Rows are points. Each copy is the shape, with its points in the same order, turned, moved and blurred by noise. Say if it was mirrored as well.
In the rows, 128 means zero.

Shape (6 x 2)
[[196 147]
 [ 91 100]
 [ 99 125]
 [130 108]
 [114 111]
 [103  80]]
Copy 1 (6 x 2)
[[188 161]
 [ 95 103]
 [ 93 126]
 [129 113]
 [114 113]
 [100  81]]
Copy 1 is: only turned
Copy 2 (6 x 2)
[[189  78]
 [ 97 149]
 [ 98 114]
 [136 126]
 [117 131]
 [111 164]]
Copy 2 is: mirrored

Shape (7 x 3)
[[114 107 159]
 [149 151 175]
 [169 115  85]
 [158 145 174]
 [117 139 102]
 [120  90 111]
 [134 161 168]]
Copy 1 (7 x 3)
[[140  92 114]
 [186 129 109]
 [123 171 174]
 [179 125 115]
 [107 149 110]
 [ 92 120 145]
 [171 132  83]]
Copy 1 is: mirrored
Copy 2 (7 x 3)
[[ 84  86 134]
 [ 93 111 187]
 [168 123 127]
 [100 107 190]
 [113 141 116]
 [121  95 100]
 [ 83 124 178]]
Copy 2 is: only turned

Shape (9 x 3)
[[155 127 107]
 [168 153 119]
 [106 152  92]
 [126 108 168]
 [ 85  93 136]
 [163  78  92]
 [123 131 163]
 [108  96 111]
 [ 82  75 137]]
Copy 1 (9 x 3)
[[133 160  90]
 [151 171 107]
 [151 110  83]
 [124 130 162]
 [117  82 137]
 [ 79 148  87]
 [138 122 160]
 [109 101 108]
 [ 86  75 134]]
Copy 1 is: mirrored
Copy 2 (9 x 3)
[[ 90 137 144]
 [ 98 163 157]
 [117 140  94]
 [138  98 167]
 [137  77 124]
 [ 49  97 146]
 [144 117 159]
 [106  90 117]
 [127  53 118]]
Copy 2 is: mirrored
Copy 3 (9 x 3)
[[149 140 142]
 [143 170 151]
 [133 147  88]
 [ 84 118 155]
 [ 94  87 111]
 [171  94 151]
 [ 87 137 145]
 [126  96 112]
 [ 92  70 114]]
Copy 3 is: only turned
Copy 4 (9 x 3)
[[156 148 121]
 [158 145 153]
 [107 180 124]
 [117  90 113]
 [ 91 120  77]
 [179 143  75]
 [109 103 132]
 [118 140  80]
 [ 91 113  62]]
Copy 4 is: only turned

Shape (9 x 4)
[[120 191  78 136]
 [121 189  89 122]
 [186 153 121 164]
 [171 110 157 187]
 [120 135 152 122]
 [156 113 132 108]
 [111 131 130 100]
 [ 99 124 148 109]
 [162 114  84 131]]
Copy 1 (9 x 4)
[[ 97 196  71 127]
 [ 92 170  79 123]
 [171 164  90 164]
 [179 121 124 190]
 [127  98 110 127]
 [163 125 118 108]
 [109 115 116  99]
 [106  97 122 115]
 [161 175 137 123]]
Copy 1 is: mirrored
Copy 2 (9 x 4)
[[ 51  93 109 125]
 [ 56 105 123 114]
 [133  63 143 136]
 [175  98 128 161]
 [121 150 136 145]
 [145 130 131  97]
 [104 169 122 110]
 [118 176 121 128]
 [139  98 100  92]]
Copy 2 is: mirrored

Shape (12 x 6)
[[167  81 153 112 113 169]
 [158 150 123  99 137 158]
 [133 152 123 107 143 139]
 [135 138  62 122 133 148]
 [ 95 139  77 171 107  64]
 [109 123 143 120 127  98]
 [119 163 139  46 142 161]
 [115 174 153 104 138 120]
 [142 158 149 162 144 116]
 [143 105  89  85 161  81]
 [113 171 135  83 123 145]
 [137 103 154 118 182 162]]
Copy 1 (12 x 6)
[[121  65 175 143 127 158]
 [159 126 156 113 128 148]
 [139 147 149 113 129 136]
 [149 124 113 109 172 117]
 [ 89 159  81 147 135  60]
 [ 91 149 157 141 116 113]
 [160 174 199 124 148 166]
 [128 179 158 126 104 141]
 [110 139 117 108  78 130]
 [122 132 178 100 151  62]
 [149 173 161 137 133 155]
 [ 97 108 176  81 125 161]]
Copy 1 is: mirrored
Copy 2 (12 x 6)
[[189 140 124 110 118 156]
 [154 132 113 162 160 165]
 [124 139 116 162 155 151]
 [128 119  60 178 143 136]
 [ 67 131  96 193  96  82]
 [101 142 142 137 134 116]
 [116 110 128 135 194 193]
 [ 98 148 152 165 168 160]
 [129 184 138 179 132 122]
 [127  94 111 141 169  74]
 [104 121 134 161 166 179]
 [161 178 110 108 169 138]]
Copy 2 is: mirrored
Copy 3 (12 x 6)
[[175 125 163  67 114 157]
 [109 137 174  90 146 130]
 [103 125 141  99 145 133]
 [ 90  69 163 110 145 122]
 [113  58  79 155 140  90]
 [122 119  95  99 136 135]
 [ 62 158 146  45 137 149]
 [ 88 158 106  94 139 117]
 [129 151 122 147 144 117]
 [117  83 115  83 206 144]
 [ 74 141 131  79 123 126]
 [133 136 152 101 148 198]]
Copy 3 is: mirrored
Copy 4 (12 x 6)
[[149  99 162  77 123 155]
 [157 167 149 107 115 137]
 [139 161 135 121 120 124]
 [171 168 103 143 114 166]
 [111 130  71 201  74 136]
 [115 121 108 129 113 103]
 [136 193 118  75 144 106]
 [106 176 141 123 122  85]
 [118 142 165 166 116 109]
 [193 129  91 136 114  94]
 [116 187 121 106 126 119]
 [152 118 163 120 180 129]]
Copy 4 is: only turned

Shape (11 x 8)
[[136 115  68 151 123 160 181 127]
 [158 177 118 143 168 163 131 116]
 [159 126  89 131 140 136 117 223]
 [146 121 139 153 113  79 142 116]
 [161 131 125 137 108 151 112 117]
 [ 52 155 132 108 108 129 109 114]
 [158 121 100 126 143 116 114 158]
 [139 115 118 150 132 128 111 117]
 [140 155 126  17 166 129 118 114]
 [157 119 133 122 111  85 224 114]
 [125 109 140 152 143 133 119 174]]
Copy 1 (11 x 8)
[[127 141  81 123 156 169 175 101]
 [128 153 147 138 161 116 134  50]
 [137 187 124 197 180 185 107 137]
 [130 148 117 136 113  83 144 150]
 [164 127 117 139 129 133 122  93]
 [ 99 105 110  80 156 116  66 121]
 [142 142 115 176 165 134 130 120]
 [132 117 118 152 131 126 129 115]
 [173 118 145 112 247  90 106 119]
 [161 176 110  87 141  96 190 157]
 [120 143 151 161 131 158 118 137]]
Copy 1 is: only turned
Copy 2 (11 x 8)
[[111 106  57 176 148 143 170  97]
 [117 113 109 131 133  92 131  49]
 [104 150 134 208 179  94 122 129]
 [185 132 122 153 106 140 160 116]
 [145  91 105 160 113 112 114 105]
 [ 90 117 120 113  56 107 161 150]
 [136 149 113 165 146 112 116 119]
 [141 127 106 159 103 132 119 102]
 [116 119 117  48 160  90 104 147]
 [186 102 106 131 164 163 207 122]
 [111 133 152 180 122 139 129 112]]
Copy 2 is: mirrored
Copy 3 (11 x 8)
[[134 137  89 123 120 180 170 115]
 [154 155 102 134 194 162 110 148]
 [ 88 191  83 169 100 148 105 173]
 [155 145 152 165 129 100 140 112]
 [161 156 126 140 129 154  91 113]
 [ 83 121 158  90 157 118  91  91]
 [124 148  97 165 120 126 107 148]
 [139 131 125 165 138 142 107 109]
 [144  92 107  81 148  95  59 191]
 [177 134 154 120 110 108 197 153]
 [ 97 152 144 174 126 154 111 144]]
Copy 3 is: only turned
Copy 4 (11 x 8)
[[132 147  44 116  83 121 111 102]
 [146 141  90 137 172 150 113  76]
 [203 144 101 151 101 168 141 159]
 [117 156 122 163 123  84 165 113]
 [154 118 125 135 115 112 119  82]
 [ 81 100 143 109 145 108  99 158]
 [184 147 112 135 129 122 150 131]
 [142 115 108 129 131 104 148 108]
 [160 185 167  51 180 127 107 128]
 [ 92 227 101 139  91  88 154  93]
 [141 117 114 142 116 153 164 131]]
Copy 4 is: only turned

Shape (13 x 9)
[[132  86 170 150 155 109 138 163 127]
 [107 160  74 106 161 145 127 177 152]
 [149 157 102 132 103  91 105 114  93]
 [140 129 112 140 169 134 183 152 157]
 [156 124 100  64  79 180 123 168 106]
 [129  96 133 123 166 124 145 135  83]
 [148  92  76 120  85 130 163  97  92]
 [116 155 109 155 113  94 105 158 159]
 [ 59 177 163 149 120 166  96 127 101]
 [127 134 169  79 147 174 155 154 119]
 [ 73  92 156 119 160 127 154  87 101]
 [111 160  87 120 112 139 156 124  76]
 [146 142 156 161 122 169 114 111 124]]
Copy 1 (13 x 9)
[[135  81 167 145 155  89 104 168 105]
 [153 187 161 107 155 140  97 156 192]
 [170 128 138 120  96 141 125  89 111]
 [144 144 155 172 183 133 128 168 150]
 [186 165  96  55 129 134 130 183 115]
 [137 106 165 110 174 136 114 143  98]
 [168  94  91 103 138 169 170 126 118]
 [153 129 151 142  91 109  94 130 172]
 [ 66 149 158 102  73 149  79 157 122]
 [116 170 137  95 167 110 115 185  92]
 [ 63  92 145 111 175 140 122 128 102]
 [135 150 154  99 119 176 157 131 130]
 [124 132 116 149 107 149  83 161  86]]
Copy 1 is: mirrored
Copy 2 (13 x 9)
[[151 131 183 146 183 160 114 159 142]
 [104 190  89 156 143 132  63 117 147]
 [149 117 107 130 146  81 129 120  97]
 [149 153 132 168 143 173  93 104 172]
 [ 87 126 120 133  69 132  72 160  96]
 [115 100 150 154 179 160 107 119 115]
 [117  62 125 165  99 105 118 109 132]
 [156 178 118 137 159  86 117 146 150]
 [ 93 169  77 143 173 143 177 177 112]
 [101 142 125 116 128 205 105 148 124]
 [ 86  88 127 129 193 169 151 126 164]
 [ 99 129  98 161 123 120 139  94 107]
 [155 120  93 156 143 155 139 182 120]]
Copy 2 is: mirrored
Copy 3 (13 x 9)
[[120 133 179  80 100 156 140 175 130]
 [143 106  72 143 123 125 142 176 108]
 [ 88 156 135 133 145 109 140 100  86]
 [145 117 123 122 117 154 193 168 147]
 [141 182  93 158  39 132 130 122  88]
 [112 102 163 108  88 161 157 142  89]
 [ 73 156 106 120  80 168 177  80 104]
 [104 154 107 112 158 110 122 162 139]
 [ 95  99 154 184 121 137  61 145 137]
 [166 114 158 155  53 135 134 148 125]
 [ 96  57 167 102  75 158 132 109 137]
 [ 79 119 115 177 102 135 157 119  99]
 [135 150 163 154 129 173 114 118 136]]
Copy 3 is: mirrored
Copy 4 (13 x 9)
[[122  97 186 162 152  84 107 161  95]
 [115 131  81 164 167  99 112 149 162]
 [142 141 106 134  75  96 131 109 108]
 [140 102 135 174 167 102 159 167 142]
 [149 183 106 116 155 175  94 125 110]
 [156 106 166 117 142  85 104 151 127]
 [193 105 118 103 128 135 143  94  81]
 [ 82 119 101 183 108  90 123 123 108]
 [ 55  92 130  94  93 127  87 153 160]
 [117 152 164 110 174 133 121 175 145]
 [119  69 184  81 155  78 127 126 140]
 [155 113  89  96 110 115 132 151 135]
 [113 106 170 150 100 153 125 127 148]]
Copy 4 is: mirrored

Shape (15 x 11)
[[133 133 115 147 169 154 111 147 101 129  57]
 [153 170 153 136 133 124 131 105 192 137 129]
 [115 197 121 127 147 140 129 136  86 129 126]
 [151 155 128 179 111 108  71 133 162 116 142]
 [109 152 132 102  70 124 127 128 154 122 116]
 [157 145 102 121 105 100  98 109 181 122 116]
 [144 149 122 168 150 180 116 100 143  83  88]
 [ 91 162 114 132 114  95 134 141 162 130 105]
 [ 90 159 120 154 124 150  65 116 113 173 143]
 [152 165 171 159 116  95 166 141 140 126 130]
 [167 110  98 189 189 139 142  60 145 165  65]
 [155  65 118 141 177 116 132 139 143 160 106]
 [104 106 121 116 144  89  75 113 125 126 142]
 [159 146 140 189 128 123 107 102 132 158  77]
 [155 121  88 139 150 180 171  82 144 131 185]]
Copy 1 (15 x 11)
[[164 160 126 134 117 132 135  75 126 200  83]
 [157 136 125 122 153 139 165 109 182 130 178]
 [105 159 130 121 129 117 192  72 126 142 106]
 [170 187 117  87 138 133 130 134 147 114 149]
 [115 132 172 114  94 147 143 115 166 118 163]
 [162 170 150 115 115 123 120 111 143 134 201]
 [181 176  98 181 113 144 139  96 148 140 112]
 [100 163 142 109 120 116 134 101 197 145 147]
 [108 156 114  80 155 160 117  64 124 100 114]
 [157 124 110  92 114  97 189 141 181 137 132]
 [199 128  48 138 108 114  97  40 154 187 145]
 [150 108  98 108 131 119  93 119 124 217 144]
 [118 141 147 109 155  99  82 120 115 133 143]
 [201 145 112  89 113 121 127  74 163 147 129]
 [112 109  35 153 104 147 156 104 108 125 169]]
Copy 1 is: mirrored
Copy 2 (15 x 11)
[[116 103 112 180 167 141  95 135 118 132  87]
 [149 198 128 128 125 151 141 125 155 106 131]
 [ 94 153 130 178 133 151 127 139  79 150 145]
 [172 167  94 171 128 109 139 169 159 112 163]
 [101 156  95 116  84 130 148 155 116  92 130]
 [138 164  83 122 115 104 129 115 160 101 149]
 [149 118 115 166 184 144 173 125 127 106 108]
 [ 97 164 118 150  83 110 143 140 144 129 111]
 [106 126 136 202 110 155 112 164 142  99 183]
 [170 191 126 132  98 144 137 158 107 152 109]
 [185  94 144 164 148 165 107  61 175 138  99]
 [152 109 141 113 142 130  65 141 170 150 105]
 [124 126 148 142 116  77  90 152 137 103 167]
 [183 137 106 183 117 159 111 122 140 112 110]
 [136 117 151  89 158 180 162 114 150 159 183]]
Copy 2 is: only turned
Copy 3 (15 x 11)
[[ 97 147  75 127 131 163 132 141 148 143  77]
 [121 138 150 143  84  84 120 145 190 150 144]
 [ 94 201 132 127 119 109 139 150 116 135  97]
 [143 156 121 153  66 114  88 122 143 113 153]
 [116 131 175 103  73 114 148 156 142 101 116]
 [117 122 110 125  62  87 142 121 157 104 149]
 [ 70 130 118 192 119 130 115 121 159 126  89]
 [146 161 136 114  86 101 152 143 166  97  92]
 [100 207 138  95 109 151  99 103 147 115 143]
 [164 149 160 161  89 103 144 167 143 167 119]
 [107 138  80 167 117 137 165  59 200 181 105]
 [163 119  80 124 150 157 162 112 177 149 141]
 [147 144 115  87 129 105 128  99 125 100 138]
 [126 150 108 150  69 149 121  97 167 176 104]
 [ 79 158 143 185 152 110 195 107 159 121 184]]
Copy 3 is: mirrored
Copy 4 (15 x 11)
[[107 139  98 143 149 145 169  91  97 132  78]
 [102 147 173 121 174 106  98 128 171 156 114]
 [ 97 207 132 152 139 121 129 108 117 104 126]
 [ 74 137 131 188 180 139  65 130 162 142  92]
 [ 94 164 159 139  86 146  97 119 185 157 106]
 [ 99 128 138 129 156 144  67  96 172 178 124]
 [126 131 150 151 192 163 151  93 164 114 103]
 [ 89 161 134 148 108  96 107  97 178 158 106]
 [ 28 156 169 174 144 146 112 111 108 115 113]
 [134 154 140 167 140  85 110 176 163 147 105]
 [121  89 141 150 206 119 177  91 112 188 149]
 [ 95  63  99 115 146 108 137 129 113 153 126]
 [ 83 109 143 158 105 120  65  88 112 134 115]
 [ 95 130 146 187 181 133 148 129 122 184  99]
 [102 110 148 105 172 143 131 140 159  96 205]]
Copy 4 is: only turned

Shape (16 x 12)
[[128 125 131 156  85 130 139 138 135 146 114  89]
 [110 149 125 155 137 133 114 146 171 139  94 118]
 [148 114 157 145 116 102 151 103 139 124 175 144]
 [ 84 190 131 142  90 130 108 145 100 143 104 108]
 [136 125  63 129 157 128 195 143 111 191 145 174]
 [ 76  58  84 130 124 179 156 106 132 101 153 170]
 [173 143 101 132 117  72 132 145 156 144 154 106]
 [145 138 154 168  89 128 161 135  96 126 141 133]
 [ 83 167 132 190 119 149 136 114 111 152 191 130]
 [192 116 140 106  82  94 101 133 106 180 115 129]
 [148 168 111 121 185 135 147 190 117 108 100 101]
 [112 142  94 163 146  91 161 161  96 146 156 176]
 [140  76 117 134 101  98 103 103  68 150 136 138]
 [105  73 195 145  96 136 135 172 108  99 150  94]
 [ 86  77 135  96 171  95 160 111 119  98 113 138]
 [ 85 128 128 148 146 133 117 137  67 115  75 108]]
Copy 1 (16 x 12)
[[123 109 118 101 107 157 100 128 162 128 129  98]
 [125 105 146 140 139 139 108 157 116 119 162 101]
 [132 163 137 109 111 138 130 103 165  98 135 169]
 [ 72 108 114 104 101 104  77 145 113 148 132  88]
 [132 124  38 145 149 119 170 171 182 131 136 149]
 [112 107  77 182  99 156 180  98 117  77  85 136]
 [145 111 126  74 172 111 107 129 182 108 149 136]
 [105 133 117 101  89 154  99 133 162 139 115 158]
 [111 139 124 119  52  83 123 168 149 103 114 127]
 [141 116 116  82 137 132 116  73 170 188 167 140]
 [116 111 123  87 192 157 124 200 104 143 111 134]
 [ 81 108  94 128 130  97 147 174 169 119 132 179]
 [111 113 121 125 115 119 156  66 176 167 108 140]
 [ 73 121 161  77  86 205 151 107 137 116 115 128]
 [ 82 165 127 152 183 161 172 106 131 111 101 124]
 [ 67 112 142 144 129 149 128 143 122 176  85  97]]
Copy 1 is: only turned
Copy 2 (16 x 12)
[[130 111 145 151  87 134  95 135 153 142 122 149]
 [151 103 114 113 121 152 100 126 127 115  95 135]
 [105 126 127 148 144 106 135  99 182 112 168 139]
 [137  59 136 161 112 159 117 171 124 118 103 181]
 [157 184 104 173 206 122 100 175 157 155 128 140]
 [ 94 126  76 139 157 134  60 170 133 134 208  86]
 [132 157 164 149 139  90 105 109 151  90 105 166]
 [135 107 118 194 111 132 123 121 174 131 156 161]
 [111  75 116 149 171 152 106 116 143 164 162 196]
 [ 95 152 173 201 107 125 153 138 155 108  87 122]
 [212 137 103 151 120 110 132 142  80 105 119 153]
 [155 110  97 192 202 103  97 141 154 121 125 154]
 [ 60 119 119 204 129  90 125 150 142 134 121 116]
 [140  59 154 175  83 101 114 110 135 142 188  95]
 [132 103  85 119 141  62 136 175 141 112 158  82]
 [138  67  73 167 101 110 125 174 100 141 112 132]]
Copy 2 is: mirrored

Shape (16 x 12)
[[155 133 125  72 111 170 159 121 146  96 121 121]
 [144 137 104 184 129 116 153 120 186 154 104 142]
 [ 90 135 189 156 112 135 124 117 113 169 178 125]
 [109 108 116 139 108 129 130 138 125 169  86  95]
 [119 133  88 130 179 124 120  78 156 141 106 138]
 [129 132 169 147 130 156 184 130 152 195  98 126]
 [104 141 170  98  76 101  82 130  90 138 126 120]
 [110 132 172 140 110 138 149  68 123 151 160 125]
 [136 139 101 192 145 145 104 164  51 134 179 148]
 [146 127  99 138  92 116 141 169 135 124 141 156]
 [127 210 146 104 126 161 175 162 127 143 143 157]
 [120 123 187  98 155 148 124 203 132  93 149 116]
 [ 97 123 133  89 137 145 117 158 118 167 165 113]
 [200 157 117  81  61 135  95 135 139 104 138  92]
 [145 106 122 104 129 193 121 140  98 151  91 194]
 [ 83 151 120 116  77 169 101 115 132 149 163 103]]
Copy 1 (16 x 12)
[[129 145 137 127  68 123 167 112 147  99  89 124]
 [156 122 100 187 118 166 150 130 144 190 122 129]
 [ 81 120 137 131 175 158 161 128 102 141 175 146]
 [ 98 131 106 123 141 147 135 153 142 169  77 158]
 [178 138 100 171 129 119 110 107 136 145 122 182]
 [132 115 135 122 131 209 179 126 154 179 120 160]
 [ 71  96 158 107 153  99 124 131  75 145 116 123]
 [125 128 142 145 181 132 191 107 126 124 152 136]
 [101 157  92 164 143 183 113 181  40  88 151 143]
 [109 106  79 154  89 144 142 152  96 142 108 108]
 [ 91 112 135 138  76 181 173  87  92 128 130 172]
 [ 70 155 149  86  59 129 136 156 119 133 164 149]
 [ 77 148  97  90 123 140 124 111 118 135 138 157]
 [100 156 146 134  82 111 129  98  93 131  66  54]
 [130  82 122 123 101 182 103 144 147  67  98 156]
 [ 46 145 116 156 152 129 137  89 122 125 112 136]]
Copy 1 is: only turned
Copy 2 (16 x 12)
[[109 136 134  58 147 129 133 104 143 117  78 156]
 [128 191 107 158 139 102 175 148 142 114 114 131]
 [107 118 148 187 119 119  92 111 113 181 126 165]
 [117 163 127 143 186 152 141 129 122 175  90 102]
 [ 58 178  89 138 142 135 136 149 127  91 114 123]
 [117 180 157 160 176 133 160 115 110 151  90 179]
 [141  90 131 144 159 151  58 143 111 160  90 113]
 [ 82 125 131 167 117 102 105 112 119 159  85 169]
 [160 175  77 152  78 183  94  91 117 164 164 123]
 [172 141  93 107 126 133 145 134 132 145 126 133]
 [143 164 169  80 109 153 119 151  98 138 116 194]
 [143 103 183 105 154 169 110  84 129 112 161 136]
 [ 99 124 132 115 161 157 107 115  96 173 162 136]
 [164 142 109  52 161  78  68 109 140 132  87 114]
 [132 159  74 116 176 198 124 109 147 124  96 192]
 [ 90 131 126 108 136 123  86 144 158 203 123 140]]
Copy 2 is: only turned
